Every row gives one point. Each table stands for the endless flat space through its points: a line for two points, a plane for three, and so on. Write the one point that lies in both, or say that there is none.

First:
[[-0.21  0.12 -0.12]
 [-0.49  0.16 -0.44]]
Second (2 x 3):
[[-0.04 -0.05 -0.40]
 [-0.36  0.19 -0.32]]
They share: no point

First, 3 rows:
[[ 0.05 -0.31  0.02 -0.06]
 [-0.02 -0.17  0.10  0.02]
 [ 0.01 -0.28  0.13  0.15]]
Second:
[[ 0.14 -0.08 -0.25 -0.16]
 [ 0.02 -0.62  0.17 -0.16]]
They share: [ 0.08 -0.35 -0.04 -0.16]

First, 3 rows:
[[ 0.37  0.15  0.10 -0.16 -0.02 -0.03]
 [ 0.13  0.09 -0.20 -0.36 -0.18  0.41]
 [ 0.49  0.00  0.07 -0.21 -0.24 -0.01]]
Second (3 x 6):
[[ 0.23  0.11  0.09 -0.35 -0.23  0.03]
 [-0.03 -0.01 -0.22 -0.04 -0.13  0.43]
 [-0.15  0.15  0.11 -0.27  0.07  0.03]]
They share: no point

First (3 x 8):
[[-0.28  0.36  0.18 -0.07 -0.22 -0.27 -0.16  0.05]
 [-0.32  0.16  0.03  0.53  0.22 -0.06  0.31 -0.32]
 [-0.29  0.22  0.09  0.23  0.04 -0.12  0.04 -0.11]]
Second (2 x 8):
[[ 0.00  0.25 -0.12  0.34 -0.08 -0.08  0.10 -0.14]
 [-0.18  0.21  0.02  0.32  0.02 -0.10 -0.04 -0.14]]
They share: no point

First, 2 rows:
[[-0.13 -0.15  0.38  0.42  0.16  0.18 -0.23  0.26 -0.34]
 [-0.40 -0.18  0.41  0.12  0.34 -0.06 -0.35  0.44 -0.43]]
Second (2 x 9):
[[-0.34 -0.08  0.51  0.36  0.26  0.18 -0.32  0.41 -0.47]
 [-0.31 -0.35  0.24  0.09  0.20 -0.12 -0.20  0.32 -0.26]]
They share: no point

First (3 x 11):
[[-0.13 -0.32 -0.16 -0.33  0.33  0.19 -0.46 -0.04  0.02 -0.64 -0.02]
 [-0.09 -0.29 -0.24 -0.33  0.26  0.24 -0.38 -0.08  0.03 -0.63  0.02]
 [ 0.15 -0.24 -0.32 -0.21  0.19  0.19 -0.18 -0.20  0.22 -0.40  0.04]]
Second (4 x 11):
[[ 0.24  0.01 -0.37  0.21  0.30 -0.01 -0.43  0.22  0.06 -0.61  0.15]
 [ 0.18 -0.18 -0.42 -0.08  0.50  0.22 -0.79  0.10  0.08 -0.53  0.16]
 [-0.10 -0.69 -0.17 -0.29  0.48  0.23 -0.53 -0.30  0.52 -0.39 -0.23]
 [ 0.17 -0.38 -0.06 -0.45  0.60  0.13 -0.68 -0.20  0.20 -0.16 -0.03]]
They share: [ 0.13 -0.32 -0.08 -0.15  0.40 -0.01 -0.36 -0.12  0.28 -0.32 -0.09]

First (4 x 12):
[[-0.38  0.07 -0.59  0.57 -0.03  0.14  0.12 -0.06  0.35  0.06  0.00 -0.04]
 [-0.29 -0.02 -0.50  0.33 -0.07  0.08  0.46 -0.14 -0.10 -0.01  0.04  0.13]
 [-0.13 -0.39 -0.13  0.22  0.03  0.03  0.16 -0.28 -0.12  0.42 -0.30 -0.37]
 [-0.13 -0.39 -0.13  0.34  0.17  0.12  0.14 -0.33 -0.03  0.44 -0.29 -0.38]]
Second:
[[-0.29 -0.38 -0.47  0.08 -0.31  0.13  0.22  0.03 -0.05 -0.05 -0.17  0.22]
 [-0.14 -0.04 -0.06  0.36 -0.24 -0.31  0.21 -0.22 -0.13  0.42 -0.25 -0.57]
 [-0.17 -0.27 -0.97  0.28  0.19 -0.16  0.37 -0.30 -0.15 -0.10 -0.01  0.01]
 [-0.33 -0.13 -0.48  0.37 -0.10 -0.20  0.15 -0.33 -0.04  0.12 -0.07 -0.40]
 [-0.16 -0.33 -0.64  0.06  0.07  0.29  0.07  0.14 -0.03  0.26  0.08  0.26]
 [-0.20 -0.18 -0.77  0.49  0.38 -0.54  0.34 -0.48 -0.03  0.19 -0.16 -0.66]]
They share: no point
